Each row is a point. The window is the flat piece filled in between its corners: a triangle in 3 columns, a solid with four corners in 4, and so on. A path goes straight from each point to the next, and from the last back to the first. List the points from which the path goes on through the window.

Window (4 x 4):
-0.40  +0.34  +0.70  -0.49
-0.34  -0.05  -0.34  +0.13
+0.71  -0.61  -0.73  +0.20
-0.33  +0.37  +0.48  +0.24
Path:
(1): -0.20  +0.48  +0.23  +0.16
(2): -0.39  +0.17  +0.56  +0.24
(3): -0.59  -0.01  +0.49  -0.13
(4): -0.22  +1.03  -0.17  +0.52
(5): +0.22  +0.16  -0.43  -0.17
(6): +0.32  -0.81  +0.08  +0.23
(7): -0.70  -0.50  +0.62  -0.60
(8): +0.29  +0.22  -0.16  -0.06
(9): +0.60  +0.34  -0.05  -0.38
(10): +0.03  -0.47  +0.14  +0.17
(11): -0.46  -0.35  -0.38  +0.14
(12): -0.06  +0.28  -0.20  +0.08
(13): -0.10  +0.48  -0.12  -0.43
(14): +0.29  -0.51  +0.39  +0.34
(15): -0.59  -0.46  +0.35  -0.13
(16): +0.01  +0.39  -0.47  -0.12
Through the window after points: 1, 5, 11

Window (6 x 6):
-0.29  +0.45  -0.45  -0.35  -0.02  -0.62
+0.21  +0.18  +0.13  -0.29  +0.19  -0.50
+0.17  -0.72  +0.27  +0.11  +0.39  +0.80
+0.10  +0.43  -0.24  +0.19  -0.14  -0.52
-0.26  -0.05  +1.04  +0.30  -0.65  +0.04
+0.28  +0.10  -0.01  -0.38  -0.40  -0.29
Path:
(1): -0.27  -0.03  -0.40  -0.54  -0.30  -1.18
(2): +0.26  +0.63  +0.10  -0.12  -0.34  -0.03
(3): +0.06  +0.61  -0.02  -0.42  -0.60  +0.12
(4): -0.41  -0.26  +0.00  +0.14  +0.38  -0.96
(5): +0.07  -0.14  -0.05  +0.21  -0.36  -0.57
(6): -0.05  +0.52  +0.48  -0.34  -0.25  +0.13
(7): -0.21  +0.16  +0.82  +0.19  -0.49  +0.09
(8): -0.16  -0.46  +0.69  +0.22  -0.55  -0.33
(9): -0.17  +0.25  -0.25  -0.26  -0.15  -0.76
(10): -0.02  +0.73  -0.20  -0.26  -0.25  -0.34
(11): +0.15  +0.07  +0.01  +0.09  +0.23  +0.30
(12): +0.04  -0.76  +0.20  +0.13  -0.19  -0.22
(13): -0.14  -0.86  -0.07  +0.69  +0.65  -0.11
(14): +0.27  -0.23  +0.31  -0.22  +0.03  +0.73
(15): +0.10  +0.69  -0.09  +0.13  +0.18  +0.30
(16): +0.15  -0.50  -0.32  -0.44  +0.20  -0.74
Through the window after points: 3, 5, 7, 11, 13

Window:
+1.16  -0.78  -0.14  +0.83  -0.06  -0.20  +0.39  -0.63
+0.58  -0.96  +0.16  +0.54  +0.56  -0.23  +0.86  -0.01
-0.11  +0.43  -0.45  -0.09  +0.34  +0.30  -0.21  -0.18
-1.14  -0.19  -0.15  -0.39  +0.06  -0.47  -0.54  +0.04
-0.19  +0.00  -0.36  -0.48  -0.28  +0.06  +0.19  -0.15
+0.02  -0.44  -0.18  -0.37  -0.11  +0.41  -0.60  -0.14
-0.08  +0.47  +0.02  -0.49  +0.11  -0.29  -0.30  +0.35
-0.51  +0.43  +1.14  +0.20  +0.40  -0.30  +0.72  +0.07
Path:
(1): -0.03  +0.23  +0.06  -0.90  +0.49  -0.19  +0.03  -0.65
(2): +0.08  -0.46  +0.25  +0.45  -0.19  -0.01  +0.01  +0.39
(3): +0.46  +0.01  -0.12  +0.48  -0.46  +0.26  +0.30  +0.06
(4): +0.21  -0.39  -0.01  -0.19  +0.29  -0.11  +0.08  -0.37
(5): -0.61  -0.41  +0.05  +0.01  +1.33  -1.06  -0.24  -0.64
(6): -0.58  -0.06  -0.17  -0.44  -0.66  +0.24  -0.39  +0.38
(7): +0.00  -0.24  -0.19  +0.41  -0.41  +0.07  +0.05  -0.19
(8): +0.76  -0.44  -0.16  -0.55  +0.43  -0.18  +0.27  -0.42
(9): +0.26  +0.20  +0.29  -0.46  +0.62  -0.18  +0.33  -0.70
(10): -0.14  +0.17  -0.02  +0.20  +0.12  +0.03  +0.03  +0.08
(11): -0.03  -0.52  -0.48  +0.21  -0.16  +0.02  +0.09  +0.12
(12): +0.50  -0.15  -0.20  -0.28  +0.25  -0.07  -0.16  -0.49
(13): -0.48  +0.08  -0.03  -0.20  +0.30  -0.43  +0.13  -0.81
(14): +0.18  -0.46  +0.06  +0.24  +0.24  -0.03  -0.06  +0.52
(15): -0.45  -0.02  -0.14  -0.07  -0.11  +0.02  -0.29  +0.54
(16): -0.28  +0.01  +0.17  -0.34  +0.46  -0.19  +0.15  -0.26
Through the window after points: 5, 7, 9

Window:
-0.64  -0.01  -0.32  -0.26  +0.86  -0.18  +0.24  +0.15
+0.77  +0.27  +0.09  +0.42  -0.45  +0.04  -0.25  +0.86
+0.31  +0.43  +0.09  +0.06  -0.77  +0.58  +0.05  +0.66
-0.10  -0.47  +0.80  +0.38  -0.24  +0.76  +0.15  -0.07
-0.28  +0.60  -0.32  +0.40  +0.36  -0.65  +0.30  +0.15
+0.38  +0.59  -0.50  +0.40  +0.23  +0.18  +0.21  +0.49
+0.06  +0.15  -0.93  -0.02  +0.05  -0.31  +0.57  +0.38
-0.39  -0.13  -0.02  -0.09  +0.19  +0.07  -0.12  -1.00
Path:
(1): +1.16  +0.82  -0.34  -0.06  +0.39  -0.01  +0.85  +1.07
(2): +0.23  +0.44  +0.31  -0.11  +0.00  +0.18  +0.61  +0.23
(3): -0.27  -0.40  -0.24  +0.32  -0.09  +0.06  -0.52  +0.42
(4): -0.37  -0.47  -0.37  +0.50  -0.04  +0.34  -0.30  +0.10
(5): +0.28  +0.76  +0.08  -0.08  -0.09  +0.10  +0.65  +0.33
(6): +0.41  +0.68  +0.59  +0.12  +0.15  +0.36  +0.13  +0.25
(7): -0.40  -0.29  -0.11  +0.24  -0.03  +0.16  +0.09  +0.08
(8): -0.13  -0.06  -0.41  +0.60  +0.37  +0.22  -0.12  +0.14
(9): +0.41  +0.80  -0.16  -0.05  -0.10  +0.01  +0.44  +0.36
(10): +0.26  +0.35  -0.15  +0.01  +0.34  -0.12  +0.49  -0.01
(11): -0.16  +0.09  -0.35  +0.32  +0.23  -0.07  +0.06  +0.20
(12): -0.47  +0.08  -0.07  +0.56  -0.26  -0.07  -0.22  +0.26
Through the window after points: 8

Window:
-0.20  +0.26  -0.81  +0.07  +0.65  +0.07  +0.44  +0.47  +0.19
+0.46  -0.17  -0.57  -0.15  -0.01  +0.50  -0.24  -0.67  -0.39
-0.28  +0.49  -0.76  -0.44  +0.82  +0.33  +0.78  +0.59  -0.80
+0.14  +0.33  +0.14  +0.04  +0.03  -1.09  -0.37  -0.33  -0.30
+0.27  +0.24  +0.04  -0.13  -0.22  +0.05  +0.00  +0.06  -0.13
+0.75  -0.09  -0.52  -0.42  +0.46  +0.28  -0.28  -0.06  +0.22
-0.54  +0.24  +0.39  -0.55  -0.08  -0.57  +0.30  -0.35  -0.28
-0.14  +0.28  -0.23  -0.62  -0.48  -0.73  +0.33  -0.06  -0.04
-0.14  -0.51  +0.21  -0.49  -0.47  -0.51  +0.34  -0.17  -0.51
Path:
(1): +0.79  -0.03  -0.12  +0.23  +0.25  -0.47  +0.43  -0.38  -0.64
(2): -0.84  +0.10  -0.32  -0.91  -0.14  -0.22  +0.16  +0.26  -0.14
(3): -0.02  -0.08  -0.21  -0.57  -0.14  -0.32  -0.20  -0.19  -0.20
(4): +0.02  +0.36  +0.14  -0.12  -0.11  -0.15  +1.02  -0.01  -0.73
(5): -0.11  +0.45  +0.19  -0.28  +0.11  -0.58  +0.33  -0.45  -0.43
(6): -0.44  -0.11  +0.09  -0.49  -0.17  -0.46  -0.14  +0.01  -0.02
(7): -0.46  +0.12  -0.47  -0.31  -0.03  -0.19  -0.73  -0.18  +0.05
(8): +0.28  +0.25  +0.19  -0.32  -0.21  -0.23  +0.61  -0.01  -0.30
Through the window after points: 5, 7

Window, 9 rows:
-0.43  +0.26  -0.67  -0.09  +0.13  +0.47  +0.26  +0.04  +0.52
-0.32  -0.09  -0.42  +0.08  -0.33  -0.06  -0.06  +0.83  -0.28
-0.59  -0.04  -0.30  -0.70  +0.00  -0.76  -0.15  -0.03  -0.83
-0.48  -0.04  -0.20  +0.46  -0.20  -0.10  +0.07  -0.01  +0.50
+1.11  +0.70  -0.95  -0.52  -0.84  +0.32  -1.57  -1.09  +0.23
+0.06  +0.07  +0.12  -0.03  +0.08  +0.03  +0.26  +0.02  -0.39
-0.11  +0.16  -0.72  +0.45  +0.22  -0.29  +0.26  +0.25  -0.01
-0.44  +0.53  -0.09  +0.08  +0.30  -0.15  -0.39  +0.47  -0.21
+0.26  -0.69  -0.12  -0.42  +0.34  -0.55  -0.38  +0.25  -0.19
Path:
(1): -0.04  +0.00  -0.58  +0.13  +0.12  -0.03  -0.53  +0.11  -0.53
(2): +0.03  +0.42  -0.40  -0.59  -0.25  -0.24  -0.25  -0.11  +0.09
(3): +0.18  +0.60  -0.52  -0.04  -0.27  -0.61  -0.32  +0.71  +0.12
(4): -0.18  -0.04  -0.37  +0.11  -0.10  +0.23  -0.24  +0.23  -0.14
(5): -0.23  +0.05  -0.49  -0.22  +0.32  -0.04  -0.15  -0.09  -0.31
(6): -0.22  +0.24  -0.14  -0.05  -0.28  -0.68  +0.00  +0.16  +0.07
(7): +0.09  +0.37  -0.35  -0.01  -0.15  -0.47  -0.05  +0.11  +0.19
(8): -0.10  -0.43  -0.85  -0.29  -0.04  +1.08  -0.27  -0.58  +0.00
(9): -0.35  -0.40  -0.60  +0.64  +0.15  +0.19  -0.14  -0.13  +0.05
(10): -0.35  +0.31  -0.34  -0.20  -0.09  -0.10  +0.13  +0.13  +0.28
(11): +0.61  +0.40  -0.41  -0.31  -0.01  -0.73  +0.20  +0.03  +0.27
(12): -0.89  -0.22  -0.19  +0.28  +0.28  +0.57  -0.25  -0.11  -0.45
Through the window after points: 9

Window (11 x 11):
+0.05  +0.73  +0.17  -0.88  -0.21  -0.13  -0.35  +0.14  -0.32  +0.25  +0.86
-0.21  +0.37  -0.56  +0.29  +0.34  -0.27  +0.05  -0.32  -0.50  +0.74  -0.52
-0.05  +0.49  -0.33  +0.54  -0.29  -0.08  +0.16  -0.17  +0.24  +0.11  -0.54
-0.27  +0.19  +0.34  -0.56  +0.41  +0.16  -0.57  -0.24  +0.01  +0.03  +0.61
-0.37  -0.26  -0.81  +0.57  -0.29  -0.37  +0.09  -0.10  -0.38  +0.14  -0.38
+0.14  -0.03  +0.53  -1.03  -0.35  +0.48  -0.27  -0.49  -0.18  +0.33  +0.36
-0.22  +0.29  +0.38  -0.67  -0.51  +0.96  -0.35  +1.17  +0.04  +0.07  -0.34
+0.25  +0.19  -0.05  -0.68  +0.12  +0.52  -0.15  +0.08  +0.11  +0.54  +0.95
+0.39  +0.36  -0.65  +0.65  -0.02  +0.02  -0.40  +0.09  -0.55  +0.03  -0.45
+0.15  +0.17  -0.92  +0.12  -0.01  -0.52  -0.49  -0.05  +0.08  +0.38  -0.59
-0.32  +0.66  -0.53  -0.62  -0.43  +1.01  -0.31  +0.52  -0.07  -0.26  -0.34
Path:
(1): -0.11  +0.11  -0.57  -0.84  +0.10  -0.06  +0.33  -0.01  -0.14  -0.39  -0.17
(2): +0.25  -0.38  -0.04  -0.01  -0.18  -0.43  +0.75  +0.11  -0.59  -0.27  -0.10
(3): -0.36  +0.49  -0.59  +0.15  -0.17  +0.25  -0.46  +0.13  +0.04  +0.32  -0.31
(4): -0.59  -0.09  -0.18  +0.10  -0.24  +0.34  -0.42  +0.03  -0.13  +0.62  +0.09
(5): +0.05  +0.35  -0.23  -0.18  -0.15  +0.12  +0.01  +0.12  -0.26  -0.04  -0.16
(6): -0.05  +0.63  -0.20  -0.64  -0.11  -0.20  +0.31  +0.49  -0.07  -0.58  +0.33
(7): -0.15  +0.18  -0.30  +0.00  -0.08  +0.07  -0.40  -0.21  -0.33  +0.60  -0.04
(8): -0.20  +0.32  -0.21  -0.33  -0.31  +0.03  -0.57  -0.02  -0.10  +0.32  +0.48
(9): +0.35  +0.74  +0.05  -0.68  +0.14  -0.16  +0.13  +0.21  -0.43  +0.19  +0.20
(10): -0.17  +0.29  -0.24  -0.48  -0.16  +0.56  +0.08  +0.18  -0.23  -0.07  -0.50
(11): -0.27  +0.65  -0.73  +0.05  -0.29  +0.29  -0.74  +0.33  -0.05  +0.37  +0.24
(12): +0.11  +0.09  +0.30  +0.26  -0.54  +0.23  -0.89  -0.30  -0.19  +1.03  +0.21
Through the window after points: 6, 8, 10, 12
